Each row is a point. A path goes straight from each point to the next, and from the last back to the first. The post is the endless flat space through its rows: a point in 2 columns, a line in 3, a plane in 4, and so on, so that a path can go around it. Count how often the path circles the post. Going back the other way cancels.

Post:
[[-0.3 -0.7]]
Path (26 x 2):
[[-0.5  4.0]
 [ 3.0 -0.8]
 [ 2.3 -3.4]
 [ 4.9 -0.2]
 [ 5.4 -0.4]
 [ 1.5 -2.3]
 [-3.2 -4.4]
 [-2.6 -1.5]
 [ 2.5 -4.0]
 [ 6.4 -1.5]
 [ 2.8 -6.1]
 [-8.6 -0.2]
 [-2.7 -0.4]
 [-1.9 -5.2]
 [-6.8 -1.6]
 [-4.3  1.8]
 [ 3.5  0.7]
 [ 3.9 -2.6]
 [-0.2 -2.6]
 [-8.7 -0.8]
 [-3.0  3.4]
 [ 6.7  0.7]
 [ 4.8 -3.1]
 [-1.8 -2.4]
 [-2.1 -2.3]
 [-5.9  0.8]]
Times around: 3

Post (5 x 6):
[[ 2.7 -1.2 -3.5 -5.8 -3.5 -8.1]
 [ 1.9  0.3  3.3  2.6  0.0  3.7]
 [ 0.7  1.0  0.5  4.2 -0.9  6.3]
 [-1.1  0.5  3.7  4.9 -3.5  3.4]
 [ 1.5  2.5  0.9 -4.0 -3.6 -1.7]]
Path:
[[-0.3 -0.3 -2.6  1.3 -2.1 -7.7]
 [-2.7 -0.8  1.9 -2.5 -1.9 -6.8]
 [ 2.2 -0.6 -6.9  4.1  9.0  3.7]
 [ 1.6  3.3 -2.6  7.8 -0.2  4.7]
 [ 0.6 -1.7 -2.0  5.4 -4.8  0.9]
 [ 3.1 -4.3  5.7  1.4 -0.6  1.6]
 [-3.9 -1.0  2.0  2.8 -4.1  3.6]
 [-3.3  2.7  2.8 -0.5 -0.7 -1.5]
 [ 0.2  4.4 -3.1  5.7 -0.3  3.0]
 [ 0.1  2.1 -0.7 -1.4 -2.7 -2.4]
 [-1.5 -1.0 -6.7  4.8 -0.5  1.5]
 [ 4.1 -1.9 -5.7  4.2  3.0 -0.7]
 [ 4.2 -1.3  2.3  2.9 -2.8 -0.2]
 [ 3.4 -1.1  3.2 -2.7 -5.4  0.6]
 [ 3.8  0.0  3.5 -6.2 -2.3 -0.3]
 [-3.5  2.7  0.7 -0.1 -5.8  5.9]
 [ 0.5 -0.3 10.0  1.9 -4.9  8.4]
 [ 6.4 -8.8  0.0  4.5 -2.1 -2.1]
 [ 5.8 -2.8 -2.5  1.9  0.5 -3.4]
 [ 3.5  6.5  3.5 -4.5  0.2 -1.6]
 [ 1.6  0.3  0.7  0.8 -5.2 -0.6]
 [ 3.1  1.2  2.5  1.8 -1.0 -2.9]
 [-1.9  2.1  2.1  6.0 -1.1  4.2]
 [-0.8  5.7  0.7 -7.0 -0.6  2.2]
 [ 2.5 -2.3  2.6  2.5 -1.1  6.3]
 [-0.5  0.4  5.7 -2.5 -6.3  0.0]
 [ 3.7  1.3  8.7 -3.6 -7.8 -4.7]
 [ 1.0  1.9  2.9  7.5 -4.0 -0.4]]
Times around: 0

Post:
[[-0.4  0.4  3.8 -0.6  1.5  0.4 -1.4 -1.4  3.1 -3.7 -1.1]
 [-0.8  2.7 -5.0  0.9 -4.5  2.7 -0.6  4.6  1.0  9.0  1.6]
 [-0.3  3.1 -2.5 -1.8 -2.1  0.7  2.1 -0.6 -1.7 -3.8 -0.4]
 [ 0.5  4.9 -3.8  5.8  0.4  7.8  0.7  4.9  0.0  8.9  1.1]
 [-5.2  2.0  4.2 -0.6  2.9 -0.3  2.6 -1.7 -2.8 -1.4 -2.2]
 [ 1.4 -4.6  2.3  4.3 -2.8  4.3 -2.1 -4.0  4.8  1.8  2.7]
 [-1.4 -2.7 -0.6  0.5  3.2 -0.2 -2.1 -1.2 -2.6 -1.0 -2.5]
 [-1.2  0.9 -1.5 -0.5  0.6 -3.1  6.0  2.2 -0.3 -2.0 -0.7]
 [ 0.5  2.8  0.5 -0.5  2.5  0.0 -0.1 -0.6 -3.0  2.8  0.5]
 [-3.2  2.9 -0.6  2.3  0.9 -1.5  0.6 -0.7  0.1 -2.8  2.8]]
Path (27 x 11):
[[ -0.8  -7.5  -2.9   1.3   2.3   0.2   2.0  -5.7  -3.8  -1.2   3.7]
 [ -3.9  -3.9   0.0  -0.5   3.1   2.9  -4.3  -5.2   0.1   1.8  -2.8]
 [  0.1  -5.3   2.9   0.8   2.3  -5.3  -1.2 -10.3  -2.2  -3.3   9.3]
 [  2.6  -4.8  -2.1   0.6   0.6   8.0   1.3   5.0  -3.2   1.0  -6.2]
 [  3.4  -0.8  -3.7   1.6  -8.0   2.2  -1.8  -2.0  -2.2  -3.1  -1.7]
 [ -0.4  -4.8  -1.9   6.1  -0.6   0.6  -2.1   1.4  -3.9   3.3   0.3]
 [  1.3   0.0   2.5  -2.5  -0.8  -1.5  -3.2   2.4   1.1   4.7  -0.9]
 [ -2.1   2.3  -3.2   6.8  -2.0   5.2   3.1  -0.5   2.9  -2.8  -2.0]
 [ -0.9   2.7   0.5   0.1   0.1   2.1   0.9  -5.5   0.3   1.7   1.2]
 [ -2.1   3.7  -6.4   7.9   4.8   2.6   0.2  -1.0  -0.7  -0.7  11.6]
 [ -4.1  -2.2   0.1   3.2   3.2   2.0  -1.4  -1.2   3.1   1.0  -2.3]
 [ -1.4   9.8  -0.8   2.2   2.6  -2.5   3.7  -3.8  -3.7  -3.1   0.1]
 [  3.4   7.5  -3.4   2.0  -0.7   5.3  -1.1   3.3  -3.6  -0.4  -2.3]
 [ -4.5   2.5  -1.1   4.0   1.8  -2.0  -9.0  -4.3  -4.3   8.6   1.5]
 [ -3.1   1.2  -6.7   1.9  -0.8  -0.8   2.0   3.9   4.7   3.1   0.0]
 [ -6.1   7.7  -5.9  -3.2  -0.8   0.4   8.1   9.3   2.1  -0.7   1.8]
 [ -0.9   3.7   0.3   4.4   4.5  -1.4   4.0   7.2   1.2   3.6   3.5]
 [ -1.6   2.2   0.3   0.0   3.1  -1.7  -0.7  -2.7  -2.7   1.1   5.9]
 [ -1.1  -2.7  -0.7   0.7   5.4  -3.7  -1.9  -2.4   2.6  -3.2  -1.1]
 [ -3.4   7.8   1.6  -1.8  -2.2  -1.7   1.6   0.6   1.3   2.3   0.1]
 [  1.4   0.6  -5.1  12.0   2.7   4.5   1.1   5.9   1.1   3.0   0.1]
 [-10.5   2.2   6.6   3.7   1.7   6.5  -0.1  -2.8  -0.7  -4.5  -2.0]
 [ -2.0  -6.1   5.9  -2.4   0.1  -0.7   1.7  -1.6   1.9   2.9   2.7]
 [  2.5  -7.5   1.6  -1.2  -3.5  -2.7  -5.7  -5.1  -6.2   1.6   4.6]
 [ -3.8   4.6  -1.7   5.1  -3.1  -0.1   8.2   5.2   2.9   2.8   2.0]
 [ -0.9   2.5   9.0  -2.8   4.2   2.4 -10.7 -11.1   1.0   1.0  -0.4]
 [ -0.4   3.8  -9.0   5.5   1.7   2.5   3.8   2.8   4.6   0.9   5.9]]
Times around: 1

Post:
[[ 0.9 -2.3 -1.3 -1.6 -2.8 -1.7  2.6  3.7 -1.4  5.1 -0.1 -7.4  5.6  2.3
   0.2  6.8  0.6 -4.2]
 [-8.1 -4.4  3.2 -1.0  2.2 -2.8 -6.2  2.2  6.3  0.0  3.8 -2.8  0.1 -5.7
  -0.2 -0.1 -1.6  2.5]
 [ 2.0 -1.5  4.0 -0.9 -3.2 -0.6  2.6  1.2 -2.3  0.3 -2.5 -3.0 -1.9  2.5
   1.6  4.1  0.4 -2.0]
 [-1.2 -3.5 -1.1  1.1  4.5 -0.9 -2.3  5.7 -0.4  3.3  0.4  0.0 -0.9 -0.3
   1.4 -1.6  2.5  2.3]
 [-6.0  7.3  0.2  9.0 -1.0  1.9  2.6 -0.8 -2.0  0.8 -3.6  7.2 -1.4 -1.2
   1.3 -0.7  1.2  0.0]
 [ 5.5 -5.6 -2.5  1.4 -2.5 -1.3  2.0  1.3  0.5  2.0  2.6 -6.6  1.3  3.4
   0.6  6.5 -1.6  0.5]
 [ 0.8 -2.0  0.2 -2.2 -3.6  3.8  4.0 -1.8 -1.6  4.7  4.6 -2.3  1.1  3.6
   0.7  0.0  0.4  2.3]
 [-2.8  1.1  0.6 -1.2  4.1 -3.6  0.5  1.0 -0.3  2.5  0.8 -1.4 -1.0 -5.6
  -0.4 -0.7 -3.7 -1.6]
 [-8.3 -3.7 -2.7  0.4  3.5 -0.8 -0.8 -0.2 -3.4  1.3 -0.7 -0.6  0.2 -6.5
   2.9  1.4  2.2  2.6]
 [ 1.6 -3.2 -4.2 -5.2 -0.7  0.1  1.3  2.1  3.6 -0.2 -2.0 -7.6 -0.6  2.0
  -1.3  2.1 -2.2  3.3]
 [ 3.9 -1.6  1.4 -4.8  1.7 -2.6  2.2 -0.4  6.2  2.7  1.7 -3.5  0.8  4.8
   0.7  8.7 -0.9  2.5]
 [ 2.9 -2.5  1.1 -0.8  3.1  1.7  0.2  0.5 -1.8  1.4 -1.0 -6.6  2.2  5.3
  -2.4  8.3 -1.9 -3.0]
 [-5.1 10.8  0.4  9.2 -0.7  0.9  0.2 -0.9  0.4 -1.3 -2.9  1.9 -1.3  4.2
  10.7 -4.5  0.5 -2.0]
 [-2.3  1.7  1.6  0.5  2.3 -3.4 -3.8  0.1  3.2 -1.2  2.9 -2.5  2.1 -5.1
  -0.9  0.4  2.2  6.1]
 [-1.6 -3.7  2.1 -1.0  3.9 -1.0 -2.8  2.0  3.8 -1.3 -0.5  2.3  4.3 -6.3
   2.8 -3.5  0.4  1.1]
 [-5.4  5.4 -1.1  5.0  1.2  2.6  4.7 -1.6 -0.6 -2.9  2.0  1.9 -4.0  3.2
   1.8 -2.3  4.6 -2.3]
 [-6.2  6.7 -4.8  3.6 -0.2 -4.8 -3.7 -1.9 -1.8 -2.0 -0.8  4.2 -2.5  4.0
   1.2 -5.3 -0.1 -1.4]]
Path:
[[ -7.8   3.5  10.4  -1.3   3.7   0.8   2.0  -4.3   0.6   3.4   5.5  -0.5
   -2.0  -2.0   0.9   5.6   0.1   3.2]
 [  2.7  -2.9  -1.4  -4.3   0.1  -1.4  -2.2   3.9   4.4   0.3   7.7  -4.4
    2.4   2.7  -0.3  -2.0  -3.8   1.2]
 [ -5.2  10.8  -2.4   4.9  -0.8 -11.8 -10.8   4.1   6.3   6.8   9.0  -2.2
    6.5   1.4   3.0   1.1  -6.2  -0.3]
 [  0.7   2.4  -3.9  -3.4   3.5   0.4   1.9   0.2   0.0   0.9  -3.8   5.1
   -2.1   8.3   2.4   2.3  -1.5   5.1]
 [ -0.5  -0.2   0.9   4.3   0.8  -5.2  -2.2   3.8   4.2  -1.9  -5.1   0.6
    2.7  -1.0  -0.3   5.1   3.2   5.3]
 [ -0.4   1.7   2.2   1.2   1.6   0.4   0.8  -2.6   5.7  -1.2  -1.2  -3.9
   -1.3   4.9   0.6  -0.2  -2.4  -2.4]
 [ -1.0   0.5  -0.9   4.3  -2.2   5.1   5.1   0.3   1.2   6.4  -0.6  -4.9
   -0.9  -6.7   1.1   2.6   0.4   2.0]
 [ -3.1   6.5  -5.0   0.4   3.5  -6.6  -5.1  -0.6   5.7  -1.6   0.7   1.1
   -0.8   4.6   2.4   2.7  -0.1  -0.4]
 [  4.3   1.1  -1.2  -4.7  -3.5   6.2   3.6  -1.4   3.4   4.1   0.9  -2.1
    4.8   2.9   4.5  -5.2  -2.9  -0.5]
 [  0.9   3.2  -5.1  -0.1   1.4  -1.3   2.9   2.3  -8.6  -1.9  -2.2  -0.8
   -5.8   3.1   2.9   1.5   3.6   1.4]
 [ -2.4   6.5   2.4  -1.3   1.5  -6.7  -6.8   3.4   6.7  -0.4  -4.9  -1.1
    5.9  -2.0   4.0   0.3  -9.3   2.6]
 [ -7.4   3.1   8.2   0.0   6.6  -3.2  -0.4  -4.2   9.4  -1.7   2.8   3.0
   -1.2   2.4   0.3   2.8  -3.9   1.3]
 [ -3.3  -5.1   0.9   1.5   5.1   0.5  -2.8   3.0  -2.9  -3.2  -4.5  -4.4
    2.0  -3.2  -3.4   4.6   1.7   1.0]
 [ -5.9  -0.4   1.3   3.4   1.5   2.4   6.5  -0.4 -10.6  11.0   8.6   2.6
   -1.7   0.4   0.8   0.0   3.9   1.0]
 [ -5.7   1.9   1.9   5.2  -0.7  -8.6   1.0  -2.2   3.2  -5.4  -2.5  -0.6
    0.0  -2.6   5.5   4.4   7.8   2.9]
 [  7.0   0.0   4.7   3.7  -3.6   1.1   0.7   3.1   3.9   2.5  -5.5   0.5
    1.8   3.8   3.1  -1.8   0.3  -3.7]
 [  6.0   5.9  -4.8   2.8  -0.6  -2.4   0.3   0.6   0.3   0.4  -4.8  -1.2
    1.9   2.8   6.3  -1.9   1.0  -4.0]
 [ -1.4   3.7   5.9   0.1   6.0   0.8  -4.2   4.3   4.7  -1.7   7.4  -5.0
    4.8  -7.5  -3.0   3.6   3.7   2.0]
 [  1.0   2.5  -3.9  -4.2   0.0  -6.2  -4.2   4.9   4.3   3.3   1.5   0.0
   -2.9   7.8  -1.8  -2.3  -6.3  -3.4]
 [ -0.2  -1.8  -3.2  -4.0  -2.0  -4.6  -3.5  -0.4   0.6  -3.7  -2.6  -4.8
    2.6  -2.4   4.0   1.7  -1.2   4.6]
 [  4.4  -4.0   2.0   1.2  -2.8  -3.0  -1.9   7.5  -0.3  -0.9   1.2  -8.5
    2.0  -2.2  -5.1  -2.5  -2.2   1.5]
 [ -2.8  -1.1   2.5   3.7  -2.7   1.1   3.8   2.8   1.0  -3.3  -1.3  -7.4
   -0.6   3.5  -0.4   2.3   2.6  -5.8]
 [ -0.6  -4.7   2.2  -0.4  -6.1  -0.7   0.8  -4.4  -6.0   3.4   0.6  -0.4
   -2.5   0.2   1.2  -0.4   0.7  -3.2]
 [  0.1  -1.1  -1.9  -2.4  -5.2  -6.3  -3.7   1.6   2.7   2.6  -4.8  -7.6
    1.8   2.7   5.1   5.9  -1.3  -1.5]
 [ -8.4   2.1   0.3   2.4  -2.7  -7.3   1.4  -5.6  -8.0   3.9  -2.3   1.0
   -4.9   3.3   6.6   1.7   0.2  -4.2]
 [ -5.8   0.3  -3.3  -0.7  -1.1   3.5   5.0  -6.7  -3.2   1.9  -2.2  -4.7
   -0.6   0.2  -0.1   1.8   3.1   0.3]
 [ -0.8   4.3  -3.2   3.6  -1.9   1.9   4.8   4.3  -3.6   3.8   0.6  -1.6
   -1.1  -0.9   9.9  -2.9   9.6   2.2]
 [  3.1   2.3  -6.6  -3.8  -0.4   0.4  -0.4   3.5  -1.5  -1.7  -2.3  -3.4
   -3.5   9.4   3.7  -1.5  -0.6  -1.0]
 [ -2.6  -3.7  -5.0   0.8   2.2   0.1   4.6   4.8  -7.9   1.8   3.4  -5.7
   -2.2   1.6   1.4   3.8   2.3  -0.4]
 [  4.4   5.0   3.9   8.3  -0.1   1.7   2.6   4.4   0.8   3.9   2.5  -6.2
    4.6   5.1   5.2  -0.6   2.5   3.7]
 [ -4.7  -0.9  -2.6  -0.1  -4.3   0.8   4.3  -0.3  -1.7   1.2  -2.2  -0.2
   -0.1  -1.1   1.1  -3.2   3.2   3.8]]
Times around: 3
